Each row is a point. A path goes straight from each point to the next, and from the last back to the first. The post is the endless flat space through its rows: a point in 2 columns, a line in 3, a plane in 4, and so on, so that a path can go around it. How many times does the path go around the post? Going back the other way cancels.
In the rows, 128 means zero.

Post (2 x 3):
[[162 156 151]
 [105 136 108]]
Path (14 x 3):
[[174 194 162]
 [143 165 123]
 [142 117  99]
 [142 139 112]
 [151 137 144]
 [143 143 158]
 [126 169 161]
 [129 196 129]
 [119 155  99]
 [192 140 131]
 [145 108 140]
 [116 127 140]
 [112 153 141]
 [101 152 146]]
Times around: 2

Post, 5 rows:
[[112 122 103 138 109 152]
 [123 154 179 134 138 124]
 [170 164 153  80 142 124]
 [189 128 102  98  89 132]
 [125 109  86 124  91 114]]
Path (13 x 6):
[[176 129 150 101 114 147]
 [107 154  89  68 102 122]
 [115 159 111 114 109 165]
 [179 151 150  87 112 149]
 [146  95 124 119  90 134]
 [144 115 137 162 139 140]
 [135 107 119 126 150 161]
 [142 129 140 119 109 138]
 [177 160 168 103 103 143]
 [106 143 127 145 102 166]
 [157 161 151  42 134 146]
 [131 123 154 108 161 174]
 [135 108 124 110 140 107]]
Times around: 0

Post, 8 rows:
[[115 151 141 141 118 100 150 143 145]
 [152 126 139 120 103  84 113 146 139]
 [146 132  78 114 101 112 103 139 159]
 [129 103 140 136  92 149 163 108  91]
 [142 103 158 189 123 157 179 149  75]
 [128 131 123 110  70 147  99 128 154]
 [112 111 164  74 127 201  95  99  77]
 [137 116 117 135 103 116 108 111 165]]
Path:
[[ 79 161 128 116 109 161 108 102 147]
 [ 93 150 118 126  82 117 165 113 126]
 [117 186 107 119  89 127 127 164 148]
 [166 167 129  95  69 121 104 122 153]
 [152 140 147 145  83 132 120 141 187]
 [136  93 130 119 133 126 157 117 102]
 [150  72 112 139 109  84 122  99 134]
 [143 111 121 144  93  98 109 149 123]
 [130 174 146 138  68 125 128 144 111]
 [148 150 131 116 144 134  76 138 158]
 [177 108 134  81 115 109  99 117 161]
 [115 133 146 128 155 100 131 135 173]
 [121 121 109 133 114 125 127 136 142]
 [ 83  82 116 100 109 126 153  91 129]
 [121 130 147  74 109 151 118 143 128]
 [155 151 189 135  83 128 139 129 148]
 [126 158 148 140  77 127 162 122 113]
 [145 107  98 129  90 102 151  94 102]
 [133 134 153 168 118 189 109 138 143]
 [118 143 108  84 122 142 146 117 129]
 [128  84 125 118 110 152 116 103 143]
 [130  91  59 120 104 134  99 138 145]
 [116  69 161  59  98 152  85 126  92]
 [126  84 157 107 137 164 117 121 131]
 [139 170  89 148 109 155 165 177 140]
 [150 118 121  89 101  98 140  86 108]]
Times around: 1

Post (10 x 11):
[[156 146  99  98 128 120  96  84 106 104 147]
 [125 152 112 128 152 169 122 116 102 137 165]
 [140  93  84 179 133 119 104 108 177 136 143]
 [135 127 113 143 120 109  85 109 107  89 135]
 [126 113  75 130 140 108 133 125 138  90  94]
 [118 124 101 157 136 153 102 105 149 134 103]
 [ 10 148 168 115 101  89 119 114 143 152 127]
 [115 134 130 142 146  70 144  80  97 147 149]
 [113 149 120 165 191 151 124 116 177 109 123]
 [155 131 131 127 105 135 119 113 126 138 146]]
Path, 29 rows:
[[ 86 150 171 140 125 135  88  95 100 114  81]
 [157  99  92 149 184 156 124 123 138 131 179]
 [115 124 128 147 115 115  90  72  89 142 134]
 [ 83 109  80 161 120 130 131  92 135 130 127]
 [ 78 184 166  96 117 123 122  92 159 134  74]
 [ 89 102  65 118 119  74 148 116 136 177  98]
 [134  88  82 183 140 121  92 133 167 110  96]
 [116 118 139 126 102 138 124 118 180 154  72]
 [101 128 108 106 143 127 128 118 130 140 197]
 [127 123  98 149 145 119 141  81 143 132 126]
 [ 90 101  94 167 104  85 104 115 142 130 153]
 [124 126  83 145 142 126 143 133 144 129 127]
 [134 140  86 102 118 120 148 119 172 122 112]
 [144 151  94 129 127 148 150 108 134 172 122]
 [122 157 131 142 156 144  68 100  65 142 143]
 [151  87  93 146 146  96  92  96 105 118 154]
 [115 129 143 123 124 171 113  98 125 133 105]
 [125 100  29 161 152 108 134  71 122 130 150]
 [126 125  71 158 104 142 144 136 140 123 101]
 [150 121  79 168 156 126 145 159 123 122 151]
 [130 147 122 144 134 109 129 123 119 106 110]
 [136 153  94 100 145 123 101 139 131 111 150]
 [162 106 150 158 124 119  83 134 141  94 126]
 [129 100 125 161 141  96 128 153 160  97 142]
 [140  80  75 163 159  89 117  93 158  83  89]
 [128  95  89 188 123 123 125 108 122 154 174]
 [115 139  89 133 122 140 118 118 167 120 130]
 [158 148  93 143 139 146  85 134 167 101 120]
 [138 129 110 128 151 131 113 127 141 122 135]]
Times around: 4

Post, 13 rows:
[[108 124 140 162 121 113 108  91 178 132 104 134 102 120]
 [129 136 118 131 110 127 164 156 152 155 130 151 164 176]
 [170 123 174 120 139 166 133 129 135  94 127 148 132 140]
 [117 121 129 140 108 103 122 116 126 108 167 127 126 138]
 [147  99 168  95  99 147 162 214 134  96 138 163 210 159]
 [ 93 144 106 137 137 123  95 108 139 118 145 103 151 126]
 [137 145 131 148 115 121  87 128 140 117 133 116 117 124]
 [140 138 111 158  96 142 129  95 121 162 109 152 145 109]
 [140 165 134 108  88 128 147 126 119  87 130 166 145 151]
 [161 154 149 135 149 113 123 134 110 127 132 146 137 140]
 [125 122 109 115 149 126 130 143 137  97 158 153 133 104]
 [142 105 153 139 124 131 151 138 127 122 112 122 104 124]
 [ 99  86 113 105 125 124  84 146 121 129 141 141 109 129]]
Path, 26 rows:
[[191 191 185 136 135 119 111 116 155  93  93 169 113 144]
 [148 124  84 111 196 136 110 131 137  85 128 162 113  83]
 [157 147 111 152  88 155 182 135 120 135 137 153 143 133]
 [134 126 171 158  90 138 188 137 166 115 124 138 108 144]
 [138 133 151 125  98  97 132 168 113  71 155 153 140 134]
 [ 91 129 143 146 134 114 106 139 129 168 148  89 147 180]
 [124 150 190 125  90  83  81 137 142 111 112  99 111 163]
 [117 152  89 150 133 123  66  76 161 111 165 117 122 126]
 [150 133 135 163 100 103 134 146 128 102 137 159 156 122]
 [107  84  81 126  97 123 143 151  66 144 165 157 174  73]
 [131 124 123 136 136 111 132 142 100 141 175 155 150 159]
 [178 139  97 170 158 158  89 104 101 169 122 149 109 121]
 [120 101 111 119  81 113 104 163 122 144 140 147 165 145]
 [171 143 163 136  98 115 142 131 132 144 117 134  92 140]
 [149 129 177 126 115 124  90 158 155  91  92 158  87 113]
 [138 115 125 140 107 147 103 176 126 152 122 159 119 168]
 [134  77  78 102 123 128 153 135 113  94 170 192 167 103]
 [163  87 130  61 164 150 125 172 119 119 150 179 115 133]
 [ 95 156  93 141  65  68 123 129 119 161 163 139 152 168]
 [118 121 120 142 118 137 167 156 106 141 151 158 186 117]
 [111 137 107 104 149 106 152 169 107 156 173 126 131 161]
 [136 166 156 142 129 162  75  31 195 111 112 130 137 112]
 [159 108 168 110 148 138 131 160 139 126  94 144  95 191]
 [153 111 147 152  77 112 144 146 105 148 130 143 122 171]
 [147 132 140 128 103 125 132 183  87 112 138 130 151 116]
 [185 129 159 143 117 165 145 122 141 126 115 162 106  63]]
Times around: 1

Post:
[[ 91 151  90 134 114 142 139 161 140 156 111 106 147 139 112 145 113 135]
 [127 183 100 103 118 138 104 151 100 143 142 120 142 130 103 135 125 140]
 [150 102  85  88 150 166 137 171 125 156 122 119 134 148 149 105 129 156]
 [157 116 114  98 149 130 144 155 146 162 152 131 151  87 158 105 111 121]
 [120 116  89 109 137 138 118 172 112 156 110 130 134 119  93 156  99 149]
 [118 137 104 127 141 137 143 113 169  72 158 138  86 107  86 123 134  81]
 [162 110 132 142 151 126 126 106 142 121 161 140  91 136 134 118 121 116]
 [151 130  66  95  99 119 121 168  88 137 130 131 163 128 157 151  90 126]
 [113 119  95  96 111 140 148 136 100 150 156 110 143 120 104 150 121 118]
 [163 134  98 114  78  90 105 118 159 101 130 129 120 108  80 128 155 125]
 [105 116 107 119 134 117 127 173  98 150 130 124 137  98 155 112 120 129]
 [111 135 129 125 143 134 114  65 145  77 128 110 128 100  88 123 115 101]
 [115 141  91 136 109 144 117 107 148 115 110 135 129  89 105 170 170 133]
 [124 151 128 100 116 137 152  93 164 103 126 118  61 104 113 128 130  95]
 [158  96 145  92 181 121 140 130 156 123 139 140 135 139 145 115 141  79]
 [131 116 131 102 173  99 130  86 171  81 170  98  98 106 139 141 129 110]
 [121 135 119 124 130 133 158 181  88 121 127 123 154 127 119 151  93 163]]
Path, 25 rows:
[[ 92 113 139 114 126 124 173 132 123 107 131 154 130  78 147 123  94  93]
 [150  80  47  85 118  90 143 109 116  84 169 114 166 132 119 120 129 109]
 [103 137 107 157 138  97 144 159  81 105 163 121 123 132  84 157  97  66]
 [124 155 108 185 131 124  89 162 171 129 133 138  91  92 128 151 164 130]
 [170 131  86  53  81 124 121 130 158  80 130 140  76  88  93 151 170 128]
 [179 120 137 134 124 109  93 147  95 112 124 142 156 106 131 137 135 162]
 [178 111  94  93 124 112 138 115 122 107 133 128 115 108 136 132 132  97]
 [101 156 124 129 150 132 127  88 102 120 136 132 151 106 104 131 133  94]
 [114 119 133 116 153 112 141 157 113 124 110 120 137 160 121 166  80 155]
 [ 94 134 157 123 163 131 145 145 196  82 140 107 111 174  24 144 120  94]
 [129 118 105  94 130 141 126 111 161 115 149 128 148  85 150 142 149  99]
 [136 134 108  81 115  89 127 131 144 127 129 141 171 107 130 143  85  64]
 [176 141  39 141 109 151 104 109 130 116 156 161  63 130 168  96 147 142]
 [127 150 144 109 187 119 130 161 113 131 110 149 155 158 101 216 112  94]
 [118 114 150 115  86 126 143  84 125  98 134 116 106  36  70 122 140 103]
 [148 140  92 125 134 139 119 131 135 143 159  81 173 129  90  99 163 151]
 [102 116 103 129 148 158 161 113 183 160  70  95  85 165  89  90 157 116]
 [114 104 106  98 131 141 189 120 167 131 106 165 125 131 113 142 136  77]
 [127 132 121 110 119 108 120 128 177 123 135 123  98 110 100 133 148 112]
 [154 110 126  87 151 188 164 120 135 164 213 128 105 109 165 122 136 113]
 [121 109 153 152 166 105  86 131 120 159 136 153 127 125 108 108 108 178]
 [174 107 162 138 133 103 185 129 153 106 177 151 143 123  82 107 141 111]
 [117 116  52  88 169 145 130 165 119 129 121  88 151 160 126 112 137 134]
 [ 95 133 122 150 161 153 103 136  99  95  93 120 151 135 106 155  95 131]
 [128 117 140  82 121 102 107 123 139 132 155 111 145  31 129 111  81  92]]
Times around: 1

Post (17 x 18):
[[ 95 118 156 125 143 122  97 108  73 162 144 100 141 144 144  91 106 151]
 [124 130 165 125 112 140 108 163 130 170 172 177 124 132 161 127  91  98]
 [104 112 156 156 136 173 115 167 122 164 141 168 158 123 140 121 143 177]
 [136 156 159 113 150 147 167 153 158 149 174 137 115 148 136  95 122 129]
 [128 104 122 122 135 105 148 140 167 124 113 132 153 106 114 121 156 142]
 [112 161 133 142 128 161 145 146 121  89 145 139 123 129 136 129  88 102]
 [133 154 137 118 146 113 151 119 110 126 109 132 107 114 118  53 160 132]
 [164 123 150 159  96  97 128 160 124 159 137 148 126 133 106 115 146 122]
 [134 129 124 183 119 141 100 119 102 128 107 119 149 115 138  90 147 109]
 [142 162 115  97 121 116 123  93 133 121 126 120 101 133 171 142 129 120]
 [131 127 172 112 148  90  94  96 113 113 117  91 123 148 167  82 162 145]
 [181 109 124 104 119 171 151 125 132 117 122 154 128 132 122  93 121 146]
 [129 105 156 138  76 137 151 138 136 123 159 154 122 110 114 103 136 170]
 [115 164 156 132 113 148 116 160 163 135 119 148 125 109 124 147 118 122]
 [200 126 168 110 134 178 133  95 127 133 138 139 125  91 164 126 119 142]
 [141  90 120 129 108 131 129 109 130 118 144 170 115 146  88 126 140 119]
 [155 100 146 114 109 147 144 118 119 125 113 117 132 122 132 122 159 116]]
Path (30 x 18):
[[157 128 163 129 136 145  88 150 123 219 155 149 139 140 105 121 118 124]
 [118 163 126 140 140 143 120 145 116 158 142 128 104 118 150  79 145 116]
 [131 143 182 178 123 110 146 181 137 138 159 142  93  97 110 103 125  66]
 [143 140 160 151 119  98 118 122 128 140  91 148 126 123 121 169 126 134]
 [126  89 177 126 114 128 130 144 138 111 118 130 178 165 153 155 146 110]
 [182 125 117 101 146 105 169  99 104  71  84 107 160  63 107 126 124 133]
 [131 122 134  92  99 160 120 137 136 105  87 124 136 117 132 117 181 160]
 [116 140 144  95  79 113 126 115 113  99 120 143 114 150 129 165 151 177]
 [107 118 168 124 144 156 100  96 109 141 120 154 106 200 110  96 161 175]
 [122 128 172 168 127 162 104 132  91 158 130 138 124 101 169 142 136 133]
 [184 113 141 112 114 153 112 134 129 125 135  80 152 132 192 126  85 157]
 [158 123 158 123 172 165  82 149 140 127  91 129 166 117 149  84 122 122]
 [ 96 107 188  92 158 138 114 147 131 185 141 133 176 107 130 107 135 101]
 [120 128 180 120 103 130 113 171 149 177 148 152 152 125 152 135 116 111]
 [156  96 162  77 110 166 157 153 128  73 124  72 153 164  89 127 134 108]
 [148 141  94 121 176 131 137 127 169  72 121 131 109 128 147 112 174  79]
 [151 160 129 100 150 166 177 131 128 175 132 146 101 101  80 147 106 137]
 [113 112 157 120  58 154 146 109 110 128 157 128  90 152 172 105 135 116]
 [228 130 147 115  84 139 175  96 138 107 117 167 124 101 161  84 135 114]
 [154 205 129 209 122 133 102 135 114 107 128 150 138 140 157 110 173 117]
 [186  94 148 106  91  98 148  97  87 151 144 147 120 120 169  57 164 141]
 [167  65 166 157 105 139 122 128 116 195 131 156 159 118 148  88 135 100]
 [150 126 123 149 124 106  71 126 117 126 127 169 114 154 148 120 108 112]
 [155 135 146 139 134 186  79 138 128 173 124 167 121 119 131 176 117 120]
 [141 125 133 154  89 138 125 136  87 165 165 112 132 126  52 114  97 113]
 [124 118 101 132 110 129 161 140 141  73 118 109 124  79  82 130 164 193]
 [133 138 144 176 157 107 127 136 141  84 120 140 132 115 116 130 146 151]
 [198 101 224 145 144 126 111 117 126 134 124 101 134 138 122  67 100  99]
 [190 151 188 130 154 155 175 138  83  65 102 121 158 108 191 119 130 125]
 [108 148  82 110 137 148 139 126  91 117 124 128 161 162 176  97 129 137]]
Times around: 1
